Each row of a before or after table is a point. The points were changed in one or more steps. Then noise was added and the rows were shuffled. The steps act on columns, c1 being the first. What was done? A step turns or swaps two columns, mirrors them in a line or flattens them onto one, adds a multiple of one to another, or multiplies or shifts one. Angles are multiples of 10 degrees, from the lower column toward the higher: turns from -170 to 170, lines from 10 to 170 but not 90. Use the fewest steps. Two steps may share a column if one is a turn and the other turns, adds or multiplies; they go together, in the order done. Otherwise the lowest column goes first.
In the rows, zero is written as 128.

Before (14 x 3):
[[154 136 173]
 [ 94 117 107]
 [154 152 150]
 [103 119 103]
 [134 107  97]
 [113 119 109]
 [151 150 149]
 [125 116 105]
 [156 157 154]
 [103 100 109]
 [161 155 172]
 [188 137 130]
 [141 159 141]
 [128 108 119]]
After (14 x 3):
[[150 199 154]
 [106  96  96]
 [ 96  66 133]
 [173 150 156]
 [141 219 140]
 [154 214 156]
 [148 194 150]
 [103 101 103]
 [129 154 188]
 [108  99 115]
 [117  68 128]
 [104  93 126]
 [172 210 161]
 [111  44 103]]
Steps: swap c1 and c3; multiply c2 by 3

Before (13 x 6):
[[161  85 116 137 128  97]
 [149  36 173 179 125 129]
 [131  99  80 109 135  50]
 [150 104 141 108  84 142]
 [162  92 120 145 136 183]
 [139 160  70 118 136 157]
 [120 102  95 177  49  99]
 [150 211 104  99 117 134]
 [155 117 141 207 130  91]
 [194 116  88 151 143 131]
 [ 90 121 106 129 153 137]
 [106 140 139 181 118 162]
 [125 132 122 116 143 184]]
After (13 x 6):
[[105  63  89 105 144 117]
 [ 34 124 170 113 177 145]
 [ 99 131 110 128 108  38]
 [132 130 104 118 113 179]
 [127 166 104 105 120 129]
 [101 110 135 175 123 145]
 [204  91 103 149 104 125]
 [ 82 102 128 126 135  95]
 [144 147 127 120 182 164]
 [104 140 106 185 201  89]
 [111 103 153  99 201  98]
 [ 87 101 102 114 142 177]
 [158 112  61 123 115 136]]
Steps: turn c1 and c2 by -100 degrees; turn c3 and c6 by 20 degrees; turn c4 and c5 by 110 degrees

Before (12 x 9):
[[ 98 110 158 108 104 123 123 128 141]
 [100 113 144 158 147 139 115 172 113]
 [ 96 114 108 136 103 142 102  96 129]
 [141 142 127  96  83  96  94  87 170]
 [138 132 164 147 123 111 119 113 138]
 [104 113 141 100 149  93 125 103 118]
 [114  88 152 112 106 164 120 110 125]
 [115 184  90 140 122 146 150 117 123]
 [106 173 139 148  80 137 122 120 123]
 [127 136 145 132 127 110 116 108 144]
 [155 127  87 130 107 118  85 110 108]
 [109 171 163 158 141 141  81 141 120]]
After (12 x 9):
[[171 106 142 208 161 163  82 140 120]
 [134 122 109 183 125 144 117 108 144]
 [139 161 123 158  68 158 122 128 142]
 [174  93 147 190 113  90 150 117 123]
 [123 118 110 197 116 164 117 113 137]
 [174 107 136 199   8 140 121 119 123]
 [136 156  93 151 181 142 126 102 118]
 [113 168 164 162  72 152 119 110 125]
 [106 112 118 180  77  87  84 110 109]
 [143 160 142 186  65 108 103  95 129]
 [127 109  96 146  15 128  94  87 169]
 [140 157 139 209 175 144 114 172 113]]
Steps: turn c1 and c2 by -140 degrees; swap c3 and c6; shift c4 by 50; multiply c5 by 2.5

Before (11 x 12):
[[118 249 134 126 125 136 125 105  95 141 100 188]
 [113 129  98 115 145 129 126 123 167 115 125 115]
 [128 114 119 118 141 196 110 134  97 120  97 113]
 [140 122  67 125 115 168 141 125 128 111 124 115]
 [128 131 107  87 115 148 133 118 109 170 111 108]
 [122 125 106 109 112 118 190 123  83 134 110 117]
 [132 147 138  84 131 134 117 134 142 105 147 164]
 [133 139 137 109 139 191 137 151  92 136 142 102]
 [147 124  95 108 115 113 124 153 181 122 104 113]
 [133 145 126 110 144 116 128 139  90 154 141 153]
 [128 148 139  90 118 126 111 143  79 113 159 105]]
After (11 x 12):
[[134 139 120 119 114 196 110 118  66 123  88 141]
 [144 123  95 108 113 113 124 103 234 139  97 115]
 [112  23 134 126 188 136 125 191  62 129  92 125]
 [139 104 139  89 105 126 111 121  30 119 170 118]
 [111 108 126 110 153 117 128 123  53 148 145 144]
 [125 110 138 109 102 191 136 110  56 136 146 139]
 [149 135  67 125 115 168 141 129 128 126 122 114]
 [148 108 138  84 164 134 116 129 156 116 153 132]
 [ 95 128 107  88 109 148 133 138  89 155 106 115]
 [129 129  98 115 114 129 127 133 206 109 124 145]
 [119 132 107 108 116 118 190 131  39 128 104 111]]
Steps: turn c1 and c10 by 50 degrees; turn c2 and c8 by 160 degrees; swap c5 and c12; multiply c9 by 2; multiply c11 by 1.3

Before (9 x 18):
[[164 154 107 121 152  85 138 119 165  53 177  87  73 106 164 191 114  97]
 [202 121 126 177 117  67  75  95 138  93 140  98 110 148 152 163 181  78]
 [116 178 176 199 130 141  87  64 125 126 133 138  81 160 137 136 185 138]
 [160 165 158 114 139  65 151 150 118 119  81 168 122  59  98 121  98 132]
 [ 98 202 144 139 155 155  38  84 144 136 135  78  87 164 134 205 176 150]
 [ 97 140 164 182 140 129  52 135 131 170 157 139  63 119  97 158 133 160]
 [154 156 133 125 113 122 167 151 157 146 104 162 152  83 113 106 111  96]
 [149 126 159 106 153  89 178 129 137 142  93 128 118 126 113 124  90 111]
 [148 123 138 127 148 141 149 142 104 130  70 165 150  75  91  67  73 156]]
After (9 x 18):
[[136 149 175 197 127 138  90  65 113 127 118  63  81 115 139 135 139 137]
 [134 171 146 138 155 154  53  83 101 138  96  89  87  60 136 206 132 150]
 [175 126 107 120 152  86 148 120 137  53 164 164  71  99 165 190 136  95]
 [ 82 137 157 112 138  65 147 152 130 118 159 178 120 186 100 120 161 132]
 [104 127 134 126 113 121 170 152 143 145 154 156 153 174 114 104 152  96]
 [ 95  98 160 107 154  89 174 129 145 138 147 156 119 138 111 125 104 110]
 [138  89 125 175 116  68  82  95 112  92 203  88 113  81 151 163 147  79]
 [159 110 166 182 140 129  61 136 102 170  97 126  63 139  96 156 138 162]
 [ 72  93 140 128 147 141 141 144 133 129 149 190 149 186  93  67 134 156]]
Steps: swap c1 and c11; shift c2 by -30; flatten c7 and c9 onto the line at 20 degrees; turn c14 and c17 by -50 degrees; turn c12 and c14 by 110 degrees

Before (13 x 24):
[[104 111 131 138 120  99 157 108 135 176 126 129  92 139 139 126 115  97
  153 142 115 125 104 154]
 [130 161 163 104 150 104 107 153 149 147 153 138 124 123 125  91 147 165
  134 113 148  85 103 166]
 [118 169  95 147 111 154  97 133 150 129 128 111 133 170 105 141 142 140
  113 100 126 142 160 124]
 [158 123 113 118 117 137 109 111 106 130 134 115 123 151 108 103 151 117
  129 110 115 110  91 106]
 [136 151 160 136  80 154 101 148 112 127 142 143 101 120 142 107 121 119
  132 100 166 137 114 113]
 [ 92 154 131 135 133 145 130 131 134 120 158 133 140 111 154 149 104 122
  132 112 101 118 157 143]
 [120 108 110 151 132 168  84 123  92 120 112 135 118 175 151 106 158 143
  161 147 104 116 148 165]
 [118 162 136 174 121 165 111 113 132 177 155 117 146 166 159 102 113 115
  127 101 120 149 110 106]
 [167 117 154 105 128 146 157  95 136 146 112 128 131 127 113  87 144 116
  152 111 172 144 155 171]
 [157 166 158 120 140 100 145 109  95 154 115  91 154 162 105 118 150 157
  104 123 120 115 137 134]
 [134 162 112 148 110 145 144 144 101 155 151  82 140 122 148 124 147 138
  145 121 169  87 100 171]
 [ 97 135 104 154 105 100 130 102  91 120  91 111 124 146 138  97 168 122
  106 145 104  79 154 165]
 [143 115 122 139  96  98 116 155 161 141 156 138  94 177 151 142 153 146
  143  89 103 100 140 116]]
After (13 x 24):
[[117 123 110 155 135 172  86 150 144 119 112 130 121 168 151 104 217 141
  162 146  89 147 144 167]
 [ 91 154 133 137 136 145 130 123 159 117 160 138 140 112 154 150  57 125
  132 109 130 158 142 142]
 [121 205  95 145 113 156  96 153 131 130 132 113 136 160 105 140 167 139
  114 100 150 162 120 123]
 [135 177 113 147 112 144 148 138  83 150 149  83 139 113 147 123 188 137
  143 121 106  92 166 174]
 [168  92 153 105 126 146 158 102  85 144 111 129 132 142 115  86 178 114
  152 110 138 154 119 172]
 [103 105 130 137 121  99 156 119 142 177 123 129  93 147 142 129  86  97
  154 145 131  98 123 155]
 [141 120 122 144  95  96 116 176 161 138 161 139  91 155 145 143 204 145
  145  89 158 135 158 119]
 [156 136 155 117 138 100 143 128 130 158 114  91 154 165 106 117 195 157
  105 119  98 132 142 136]
 [131 124 162 104 150 106 105 147 111 146 152 139 122 111 122  94 185 165
  134 114 153  96 166 169]
 [ 93 156 102 153 103  98 127 115 141 120  94 112 121 158 136  93 246 118
  108 147  93 143 182 165]
 [161 138 113 118 116 138 110 127 134 129 133 113 124 156 108 103 195 112
  128 107 107  84 139 106]
 [122 157 138 178 122 166 110 132 137 178 158 120 145 166 158  97  82 112
  128 100 135 114 100 109]
 [139 118 163 135  78 155 100 139  89 125 142 146 101 111 144 104 107 122
  130 100 118 116 117 116]]
Steps: add -1 times c3 to c2; turn c8 and c14 by -30 degrees; turn c9 and c21 by 80 degrees; multiply c17 by 3; turn c22 and c23 by -80 degrees

Before (13 x 48):
[[160 147 169 111 152 101 172 105 152 157 133  77 125 168 139 118  87 149
  114  98  99 101 109 117  96  92 152 128 102 142 158 155 133 173 164  77
  126 148 177 125 173 136 169  90  91 103 125  77]
 [172 143 114  87 137 146 134 128  58 151  99 174 102  99 155  87 163 178
   42 169 186 141  68 101 105 104 176 136 167 158 146  98 159  94 140 170
  195  91 124 149 107 140 140 159 106 125 208 160]
 [158 124 165 188 166 149 166 143  92 111 146  90 177 148  81 135 113 105
  138 145  89 141  84  90 131  96 183  81 128 118 160  98  83 139 174  99
  140 143 171 139  87 136 120 126  98 134 108 163]
 [115 151 122  81 164 150 181 110 120 128 100 144 142 158  68 130 166 114
  126 121 183 106 112 146  88 116 154  84  68 107 105 189  72 101 146  96
  148 109 139 157  96 163 119 136  84 194 181 116]
 [134 153 102 181  78 134 116 129  85  96 146 112 128 129 149 179  90 154
   87  98 140 187  69 121  91 171 156 179 140 147  85 185 135 170 181 155
  119 179  91 164  89 166  79  98 112 177 157 132]
 [172  71 183 151 140 148 103 125 134 102 123 156 125 157  68 144  89 174
  117 143 108 159 109  97  61 133 144 138 107 134 131 117 132 126 147 141
  163 154 148 158 191 228 129  88  83 104 133 183]
 [ 93 140 106 170  88 107  89  83  85  95 163 172 176 143 103 183 134  97
   72 127 157 100 142 112 112 159 151 103 124 179  98 168 132 173  80 137
  137  97 128 148 180 134 124 152 143 118 117 135]
 [155 167 135 141  83 138 161 154 132  78 115  71  88 126 132  84 151 165
   77 178 156 160 136 190 140 150 177 133 169 149  98  93 132 147 111 151
   90  98 144  68 121 147  83 103 126 109 132 178]
 [138 134  86 108 153 187  82  94 148 171 190  91 126  94 134 132 104 154
  105 137 155 184 151 155 145  93 128 131 132 188 182 138 148 179  85 104
  195 129  86 123 110 150 140 157 140 132 163 151]
 [ 99 111 137 151  92 147  93 107 145 117 126 130 163 144 135  97  86 189
  129 106 132 191 107 111 152 104 150 119 154 101 162 134 151 125 109 168
  126 137 187 146 138 180  98  89  77 138 172 182]
 [153 165 149 148  89 119 183 153 122 180 123 132 147 113 100 100 116 126
  126 158 131 164  58 111  74 169 116 183  81  92  94 103  95 189 147 132
  107 173  96 150 136 209 169 145 150 111 115  81]
 [ 76 168 149 158  85 186 148  73  86 155 109 157  90  68 142 151  74 104
   45 161 121 117 161 192 102  77 108 103 117 150  95 116  66 123 113 173
  165 181 116  88 113 150 129  62 141 143 170 114]
 [131 148 145  84  89 182 159 132  76  90 103 119 138 123  75 142  85 101
   66 144 109 150 116 138 139 108 168 181 150  84 183 102 135 130 158  95
  159 129 135 142  89 131 149 146  92 191 172 158]]
After (13 x 48):
[[114 152 120  79 163 153 181 112 119 129  98 165 143 186  67 131 182 111
  125 121 184 105 114 145  90 114 155  86  65 110 106  77 113  98 146  97
  147 111 137 154  99 162 117 138  85 195 180 116]
 [170 143 113  85 139 144 132 128  57 153  97 158 102  69 154  91 149 180
   37 169 187 142  68 102 106 105 174 134 168 157 144 170 116  95 140 171
  194  90 121 149 103 143 139 156 107 124 206 161]
 [157 166 149 145  90 116 185 151 121 178 123 122 149  97  99 100 128 124
  128 158 131 165  61 111  73 165 117 181  81  93  96 152 127 189 147 132
  105 173  94 148 135 211 168 144 151 110 115  80]
 [161 148 171 110 155  99 171 105 153 157 135  88 127 206 140 119  93 148
  115  96  98 101 109 118  95  93 153 129 101 144 159  83 144 174 166  77
  128 148 177 128 171 136 169  90  89 103 126  75]
 [ 78 171 151 158  85 186 150  71  87 156 111 149  90   7 139 150  98 103
   44 160 123 118 162 190  99  72 107 102 119 152  95 150 138 124 116 175
  166 178 117  88 115 149 133  64 139 145 171 116]
 [156 169 136 144  84 137 161 156 130  78 115  61  90 123 132  84 143 168
   77 180 155 162 135 190 139 149 175 134 170 151  97 141 119 149 108 153
   92  95 145  67 119 150  87 102 129 110 132 183]
 [172  73 182 151 140 149 102 123 135 103 124 151 124 189  67 146  92 175
  117 143 107 159 110  96  61 135 144 139 111 137 131 150 141 127 149 143
  165 156 147 156 190 229 130  89  82 103 136 182]
 [ 99 111 140 149  92 144  90 109 148 116 130 128 162 160 135  93  82 188
  128 101 132 192 107 113 151 105 149 117 153 106 163 121 142 126 104 169
  128 135 187 148 137 178 100  89  76 135 174 182]
 [132 153 102 182  79 131 117 127  83  94 147 135 130 129 150 179  96 156
   83  99 139 189  67 120  91 172 153 179 140 148  86  69 142 169 180 156
  120 175  89 166  87 165  79 101 112 176 157 132]
 [158 126 164 188 168 150 169 141  90 113 147  81 177 168  79 134 129 108
  136 141  92 139  82  92 134  95 184  79 131 119 161 144 128 136 173  99
  138 144 167 138  88 137 119 125  99 134 112 163]
 [ 95 141 107 168  91 109  89  83  85  95 163 182 179 159 104 183 132  98
   72 127 158  98 145 111 113 160 150 101 122 179  95 104 129 176  79 136
  136  99 125 150 178 133 123 150 142 117 120 138]
 [132 149 148  81  92 185 160 130  77  89 101 109 135 120  75 136  86 101
   64 147 108 149 115 142 138 109 166 182 150  86 185 147 141 132 161  95
  160 130 135 144  91 128 147 145  91 193 174 159]
 [137 133  84 105 153 184  82  94 146 170 192  97 125  58 133 130  98 153
  104 139 156 185 149 154 145  91 128 131 130 190 185 106 138 178  82 104
  193 129  87 123 110 151 137 157 140 132 165 151]]
Steps: mirror c12 and c32 in the line at 10 degrees; multiply c14 by 2; flatten c17 and c33 onto the line at 160 degrees
